Each point is reached from the start by the listed moves, each made once or not at all, plus a little noise. Is the number of moves made odd or even? Then give how often each move was made.

Moves:
(1): [0.52, -0.05, 0.03, -0.42, -0.01, 0.01]
(2): [0.24, 0.67, 0.08, 0.11, 0.00, -0.43]
(3): [0.03, 0.07, 0.47, 0.01, -0.15, 0.21]
Start: [0.21, 0.11, 0.14, 0.11, 0.14, 0.61]
Points:
[0.96, 0.71, 0.27, -0.21, 0.13, 0.17] => even (1, 1, 0)
[0.99, 0.81, 0.72, -0.18, -0.02, 0.37] => odd (1, 1, 1)

Moves:
(1): [0.46, 0.10, -0.06, -0.06, 0.52, -0.26, -0.04]
(2): [-0.20, 0.67, 0.01, 0.15, 0.09, 0.16, 0.06]
(3): [0.30, -0.01, 0.29, -0.09, -0.16, 0.34, -0.18]
(4): [-0.03, -0.48, 0.22, 0.92, 0.27, -0.25, 0.08]
(5): [-0.34, 0.12, 0.44, -0.42, 0.40, -0.28, 0.14]
(6): [-0.25, -0.13, -0.19, 0.19, 0.22, 0.46, -0.04]
Start: [-0.15, 0.04, 0.08, -0.07, -0.59, 0.11, 0.11]
Points:
[-0.96, 0.20, 0.54, 0.74, 0.37, 0.20, 0.36] => even (0, 1, 0, 1, 1, 1)
[0.42, 0.81, 0.32, -0.07, -0.10, 0.36, -0.02] => odd (1, 1, 1, 0, 0, 0)
[-0.04, -0.20, 0.68, 0.36, 0.62, -0.68, 0.30] => odd (1, 0, 0, 1, 1, 0)
[-0.68, 0.84, 0.52, -0.34, -0.10, 0.01, 0.31] => even (0, 1, 0, 0, 1, 0)
[-0.67, 0.20, 0.84, 0.68, 0.23, 0.55, 0.19] => odd (0, 1, 1, 1, 1, 1)
[-0.50, 0.32, 0.46, 0.71, 0.90, -0.06, 0.32] => odd (1, 1, 0, 1, 1, 1)

Moves:
(1): [0.56, -0.23, -0.12, 0.23, 0.15, 0.04, 0.19, 0.19, -0.22, 0.05, 0.01, -0.14, -0.02, 0.35]
(2): [0.27, 0.65, -0.27, -0.40, -0.19, 0.24, -0.11, 0.53, -0.25, -0.10, -0.38, 0.36, -0.15, -0.02]
(3): [0.06, 0.10, 0.39, 0.16, -0.07, 0.14, -0.11, 0.01, 0.06, 0.28, 0.45, 0.06, -0.11, 0.18]
(4): [-0.08, 0.07, -0.43, 0.36, -0.14, -0.15, -0.14, -0.23, 0.09, 0.03, -0.17, 0.26, -0.07, 0.05]
(5): [0.05, -0.07, -0.27, -0.05, 0.45, 0.16, 0.02, -0.08, -0.36, 0.28, 0.30, 0.32, -0.27, 0.32]
(6): [0.11, -0.36, 0.16, -0.22, 0.08, 0.42, 0.01, 0.07, 0.30, -0.04, 0.18, -0.56, 0.48, 0.29]
(7): [-0.17, 0.26, 0.24, -0.01, -0.06, 0.09, 0.50, -0.13, -0.04, 0.04, 0.10, -0.03, -0.02, 0.11]
(8): [-0.32, -0.26, -0.31, 0.07, 0.09, -0.03, 0.20, 0.14, -0.11, 0.78, -0.03, 0.31, -0.64, 0.01]
(9): [0.01, -0.27, -0.07, 0.04, 0.15, -0.13, 0.18, 0.31, 0.04, -0.06, 0.16, 0.51, 0.05, 0.40]
(10): [0.12, 0.10, 0.04, -0.28, 0.11, -0.17, -0.07, -0.30, 0.13, 0.26, -0.24, 0.18, 0.06, 0.00]
(11): [0.01, -0.21, -0.22, -0.12, -0.04, 0.07, 0.36, -0.06, 0.02, 0.08, 0.51, -0.11, 0.36, -0.29]
Start: [0.19, -0.14, -0.26, 0.07, -0.24, -0.22, 0.03, 0.13, -0.27, -0.05, -0.19, 0.10, 0.41, -0.21]
Points:
[0.48, -0.81, -1.05, 0.89, 0.39, -0.23, 0.39, 0.46, -0.75, 1.29, 0.52, 1.40, -0.63, 1.09] => even (1, 0, 1, 1, 1, 0, 0, 1, 1, 0, 0)
[0.53, 0.17, -1.22, -0.33, -0.34, -0.37, 0.25, 0.37, -0.26, 0.13, -0.29, 1.30, 0.70, -0.07] => odd (0, 1, 0, 1, 0, 0, 0, 0, 1, 1, 1)
[1.18, -0.02, -1.26, 0.01, 0.18, 0.00, 0.36, 0.51, -0.81, 0.75, 0.46, 1.52, 0.28, 0.79] => even (1, 1, 1, 1, 1, 0, 0, 0, 1, 1, 1)
[0.70, 0.15, -0.28, -0.44, 0.05, 0.73, -0.16, 0.67, -0.51, 0.38, 0.38, 0.27, 0.35, 0.55] => even (0, 1, 1, 0, 1, 1, 0, 0, 0, 0, 0)
[0.91, -0.23, -0.76, -0.53, 0.02, 0.28, 0.25, 0.74, -0.42, 0.91, -0.63, 0.25, 0.20, 0.40] => odd (1, 1, 0, 0, 0, 1, 0, 1, 0, 1, 0)

Moves:
(1): [0.69, 0.18, -0.17, -0.10, 0.01, 0.13, 0.34, -0.04, -0.19, 0.01, -0.11, 0.00, 0.01, -0.28, -0.18]
(2): [0.05, 0.83, 0.31, 0.13, 0.19, -0.03, -0.24, 0.22, -0.08, -0.03, -0.17, -0.02, -0.29, 0.35, 0.12]
(3): [0.06, -0.18, 0.53, 0.20, 0.18, 0.32, 0.28, -0.14, 0.02, 0.19, 0.12, -0.27, 0.20, -0.10, -0.05]
(4): [0.11, -0.18, 0.16, 0.51, -0.15, 0.21, -0.14, 0.28, 0.09, -0.10, 0.32, 0.09, 0.11, 0.15, -0.18]
(5): [-0.03, 0.03, 0.14, 0.13, 0.29, -0.33, 0.32, -0.29, 0.03, -0.13, -0.08, 0.04, -0.37, 0.29, -0.25]
(6): [-0.27, -0.08, -0.20, 0.01, 0.17, 0.29, 0.15, -0.05, 0.01, 0.23, 0.02, 0.31, -0.22, 0.05, 0.15]
(7): [0.05, 0.24, -0.22, 0.05, -0.33, -0.10, 0.35, 0.34, -0.15, 0.30, 0.38, 0.06, 0.32, 0.08, -0.02]
(8): [0.17, -0.18, -0.04, -0.31, 0.27, 0.03, 0.21, 0.57, 0.20, 0.03, 0.05, 0.08, 0.09, 0.09, 0.16]
(9): [-0.38, 0.39, 0.34, 0.08, -0.04, 0.17, 0.18, -0.07, 0.72, 0.42, -0.11, -0.20, -0.04, -0.58, -0.17]
(10): [0.35, -0.14, 0.22, 0.36, -0.02, -0.39, -0.21, 0.03, 0.07, 0.29, 0.02, -0.28, -0.04, -0.06, 0.18]
(11): [0.27, 0.26, 0.36, -0.47, 0.06, -0.14, 0.11, -0.11, -0.08, -0.08, 0.48, 0.04, -0.07, 0.01, 0.26]
(12): [0.11, -0.03, 0.35, -0.12, -0.18, -0.05, -0.12, -0.23, -0.14, 0.44, -0.08, 0.35, 0.02, 0.09, -0.02]
(13): [0.17, 0.08, -0.17, 0.06, 0.40, -0.05, -0.38, -0.30, 0.12, 0.13, 0.07, 0.11, 0.38, 0.08, 0.13]
(14): [0.13, -0.04, 0.07, -0.04, -0.21, 0.12, 0.12, -0.05, 0.63, -0.34, -0.33, -0.10, -0.10, 0.79, 0.08]
Start: [-0.20, 0.12, 0.17, 0.17, -0.11, 0.02, -0.10, -0.45, 0.09, -0.46, -0.11, 0.32, -0.38, -0.25, -0.15]
Points:
[1.71, 0.21, 0.85, 0.51, 0.36, 0.03, 0.44, 0.18, 0.19, 0.36, 1.16, 0.11, 0.56, -0.25, 0.16] => even (1, 0, 1, 1, 0, 0, 1, 1, 0, 1, 1, 0, 1, 0)
[0.57, 0.43, 0.88, 0.80, -0.02, -0.09, -0.37, 0.55, 1.03, -0.65, -0.21, 0.10, -0.55, 1.08, 0.17] => odd (0, 1, 0, 1, 0, 0, 0, 1, 0, 1, 0, 0, 0, 1)
[0.09, 0.45, 0.34, -0.02, 0.42, 0.45, 1.19, -0.41, 1.46, -0.26, -0.68, 0.46, -1.02, 0.16, -0.36] => even (1, 0, 0, 0, 1, 1, 0, 1, 1, 0, 0, 0, 0, 1)
[0.16, 0.04, 1.28, 1.18, 0.45, 0.09, 0.56, -0.30, 1.04, 1.36, 0.63, 0.62, 0.04, -0.16, -0.25] => even (0, 0, 1, 1, 1, 1, 1, 1, 1, 1, 0, 1, 1, 0)
[0.53, 1.17, 2.14, 0.24, 1.02, -0.48, 0.07, -0.85, 0.99, 0.75, 0.19, 0.12, -0.51, -0.12, 0.21] => odd (0, 1, 1, 0, 1, 0, 0, 1, 1, 1, 1, 1, 1, 0)
